Each row of a before or after table is a point. One or more steps were done to the points. Then noise was added and the rows were shuffled. The steps act on columns, c1 being the first. Name the steps. A step turns or swaps two columns, mirrors them in a line or flattens them onto one, adds a multiple of one to another, or multiplies or shifts one. Angles are multiples of 10 degrees, from the lower column toward the higher: turns from -170 to 170, lines from 10 to 170 but not 90. Use the fewest steps. Two steps may share a column if one is a turn and the other turns, adds or multiplies; they go together, in the order done. Otherwise the lowest column goes first.

Before (12 x 2):
[[-20 -17]
 [-13  30]
 [ -8 -26]
 [-28  23]
 [-16  -9]
 [ 14  27]
 [ 22 -12]
 [ 26  -4]
 [ -9  23]
 [ 28  -6]
 [  0   0]
 [  8  24]]
After (12 x 2):
[[ -3 -52]
 [ -6 -18]
 [-11  46]
 [ 11  -8]
 [  6  54]
 [ 12 -12]
 [ -3  46]
 [  9 -25]
 [ -4  60]
 [  2  48]
 [  0   0]
 [ -8 -33]]
Steps: multiply c1 by 0.4; multiply c2 by 2

Before (10 x 3):
[[-19 -16 -33]
 [-59  11  48]
 [ 40  -3  18]
 [ 13  27 -54]
 [  8  28   5]
 [  5 -16 -26]
 [  5  23  -3]
 [ -2 -15 -15]
 [-37  10   1]
 [ 54   0  31]]
After, 10 rows:
[[  9 -15 -10]
 [ 54  10  11]
 [ 12  26 -22]
 [ 40   3   9]
 [  3  31   1]
 [-57  -2  20]
 [  2 -16  -6]
 [  1  22   0]
 [-38   1   2]
 [-19 -19 -12]]
Steps: turn c1 and c2 by 10 degrees; multiply c3 by 0.4

Before (10 x 6):
[[  8  17 -20  -9  14 -11]
 [ -4 -10   1   7   0  -7]
 [ 12  19 -10   1  -3   0]
 [ 23  -9  13   3   6  24]
 [-30 -15  -7   7   7 -12]
 [-12  -2   7   4  16  -7]
 [ -1   5  -7   0 -16   1]
 [ -8 -11  10 -11   0 -14]
 [  7  17  -3  -2  -2 -10]
 [  0   8   7  -6   2  23]]
After (10 x 6):
[[ -9  -1  30 -11   6  -6]
 [-12  -2  21   5  14  -3]
 [  1   0  21  -6   6  10]
 [ 10   3  -9  -2  -1  -4]
 [  0   1 -21   1 -16   0]
 [ 11   1 -60  -9  18  -4]
 [ 15   2 -30   1  -3   0]
 [ -6  -1   3   6  -3  -3]
 [-31  -6 -21   7   3  -5]
 [ 21   4  40   3   4   9]]
Steps: flatten c1 and c2 onto the line at 10 degrees; multiply c3 by 3; add -0.5 times c4 to c5; multiply c6 by 0.4

Before, 8 rows:
[[  6  27 -46 -23 -52   8  50  21]
 [-14 -32   0  -7  -4 -21 -17  26]
 [ 10 -27  -6  15 -17  -3   4   7]
 [-32  34   2  56 -13 -24  38   0]
 [ -3  -1 -13 -37   6  42   4 -30]
 [ 11 -21   9 -40 -16 -13  18   0]
 [ 28 -10 -22 -18  26  11  -9  12]
 [  3 -39  -8  18   4 -60 -38   4]]
After:
[[ 34 -11   6  -5  24  14 -13 -10]
 [ 13  -3 -31  -7 -20  43  -9 -25]
 [-11 -28  -5  -7  20 -22 -17  20]
 [ 38  28 -19  17 -16   9  35  57]
 [  1 -20  21   1  -9 -13   4  14]
 [ 14 -25   8   5  -4  -2  12  14]
 [-18  36 -15  19  -7 -23  56  10]
 [ 10 -40  29 -12   6 -60 -28   0]]
Steps: turn c1 and c3 by 60 degrees; add -0.5 times c6 to c3; flatten c4 and c7 onto the line at 70 degrees; turn c5 and c8 by -50 degrees

Before (11 x 11):
[[-20  -2  -9  -4  32  -9  33 -33  16   8  51]
 [-17  -6 -16   9 -15  -6  16   6  -1  -3  22]
 [ 22  10  -2  23  -6  30   2  11  -6  20 -16]
 [-11   2  36  13 -11   0  13  -2   1  -3 -25]
 [ -7 -32  13  -1   3  60   1 -19  -9  -1 -18]
 [-16   3 -11   7  28   2   3  10  19 -15 -10]
 [-15  -2  -8 -20 -20   5  15 -10  44   5 -21]
 [ 28  -1   6  13  -3   7  -6   5  -7 -15   5]
 [-15   9  -8  -6   4   6  -5 -17 -10  34 -22]
 [ 15  -5  -5   9   2 -14  17   8   5  13 -23]
 [  5   5   5 -13   0  27   8  13 -13  14 -21]]
After:
[[  5   4   8 -11  -3 -30   9   4   4  18  24]
 [ -7 -32   7  -6  14 -59   2 -21 -12 -19  10]
 [ 27   0  -4   5  -2  -9  -5   6   4  -8  -3]
 [ 16  -6  -7   9  -1  16  17  -1   1  13  24]
 [-11   2   9 -10  16   1  13  -1  -2  -4  23]
 [ 23   9 -12  15   2 -30   2   7  -5  13  18]
 [-15  -2   6  -8  26  10  15   0 -44 -59  16]
 [-19  -2  -2   2 -16  14  33 -32 -13 -10 -59]
 [-15   3  -7  10 -25   5   3 -13 -19 -43  12]
 [-15   9   0   0  12 -10  -5 -20   7  45  15]
 [-16  -6 -11  13   2   6  16  20   2   2 -18]]
Steps: flatten c3 and c4 onto the line at 130 degrees; turn c8 and c11 by 160 degrees; turn c5 and c8 by -140 degrees; turn c6 and c9 by -160 degrees; add 1.5 times c9 to c10

Before:
[[-13  -3   2   0 -12   5 -16  -9 -13 -15  -1   0]
 [ -7  -5  -6   4 -11 -21   7   5 -15  17 -16  12]
 [ -2 -18  -8 -20 -35   0   0  21  -1   3  14  -5]
 [-10  17  -6  -4   1   1  -1   7  -7   9   6  -5]
 [ -2   7  12   4  -3   1   3   5   3  -5   3   3]
 [ -5  15  11   5  -3  18 -12  12  -8  -3   0 -12]
 [ -4  -6  23   1  18 -14  -4  -1  -6   5  10  -5]
 [  8   3  11  -5 -11 -11 -16   7  -8 -10   6  16]
 [  5   6  -6   3 -10   7  11  -2 -15  -2   3 -20]
 [ -4  -6   1   7  15  19 -21  10   4   0  -1  -9]
 [  3   2   0  -3   7  13   8   4 -18  -1 -13   5]]
After (11 x 12):
[[  1 -18   1   7   6   0  -4   6   5  10  17  11]
 [ 10   1 -34   8   1 -12 -15   7  14   4  18 -16]
 [ -2  13 -60  -2  13 -14  -5  -1 -12   8  30   7]
 [ 14   2  23   5   5 -22   7  -2  18  10 -49   0]
 [  4  -1 -40   6  -5   2   4  -2   2  -7   9   1]
 [ -7 -13 -46  12   4  18 -12  -2   6   7   0   9]
 [  6   5  -4  -9   6   4 -15  -1  16   1  -2  14]
 [ -7   6   2  13   5  18 -21  -6 -14  22  -4   8]
 [-18  -7  13  -3  11   7  12  -3  17 -14   8   5]
 [  2  -2  -3   3  19  13   9   5   5 -10 -39  -6]
 [ -2  14  40  20 -17   1   2  25  31   3  44   6]]
Steps: turn c1 and c12 by -120 degrees; turn c2 and c3 by -160 degrees; multiply c3 by 3; turn c4 and c8 by -80 degrees; mirror c5 and c9 in the line at 150 degrees; add -1 times c7 to c10; multiply c11 by 3

Before (13 x 14):
[[ 10  -7 -27   1  21  16  -2 -22   8   3   2  17  18  16]
 [-13   0  10  -4   3  -8   2 -26 -27   0  -1  -9  -2  39]
 [  3  -8   5   2   1  -4  -9 -26  13   2 -12 -13 -24  16]
 [  6   4 -15  14 -13  27 -37 -10  15   3   3  17  25  27]
 [  8  29  34  -4   3   0  14   1 -12 -40  -8 -16  -8 -14]
 [ 45  39   9 -48 -12 -12 -27  13  18 -16  10 -21  -9   0]
 [-13   4  -6  19  10   8   5  -9 -22  27  -1  -7 -16  16]
 [  9   4   7  14  15   3  -1  -9 -17  -7  -5  24 -24  27]
 [  4  41  20 -28  16 -29 -21  24   6 -36 -23 -10  -4 -17]
 [  7  41   9 -26 -12 -21 -14  -5 -19 -37 -15  -1 -15 -31]
 [ 18  -6  -3  -6 -12  -2 -21  -2  35  14  23  32  26   7]
 [ -6  -7  -3 -23   1  30 -20   3  11  -4   4  26   7   5]
 [ 19   9   4 -12 -16 -10  16  -3  -5   8 -31 -12 -13  28]]
After, 13 rows:
[[ 23   5 -18   1  -2  12  13  -9 -15  -8  21  23  -8  -2]
 [-16  28 -19   2  29  -6  -5   1 -10 -39   7 -18 -19   9]
 [ 19  10  12 -10  11 -11 -19  -4  -7   7  23 -11 -18 -22]
 [-14  39  10 -13  13 -46  22  10  18 -18   7 -20  19 -59]
 [  9  -8   2  30  -1 -22   5   2  10  -4  -1  24  20  -7]
 [-18  41 -18 -30  11 -27  -9  22   7 -36  27 -11  16  -3]
 [-31  41   2 -23  11 -28   1  -6 -19 -37  25  -2   5  24]
 [  0  -6  13  -3   3  -5  10  -3  34  14 -24  31  32 -53]
 [ 10  -4  -9  16 -36   3 -10 -23   9   3 -13  16  10 -24]
 [ 41  -1 -14  -8   3  -5   0 -25 -27   3   1  -9  -4  25]
 [ 24   5  15  26  -6  14  -1 -11  16   3  -5  15  45 -32]
 [ 21   4 -10   7 -12  19   6  -9 -23  26   9  -7 -14  30]
 [ 14  -9 -10  -4  -3   1   7 -27  12   1  26 -13  -6 -21]]
Steps: turn c1 and c14 by -110 degrees; add -1 times c9 to c14; add -0.3 times c8 to c5; turn c3 and c5 by 120 degrees; swap c4 and c6; turn c7 and c13 by -60 degrees; turn c7 and c11 by -130 degrees
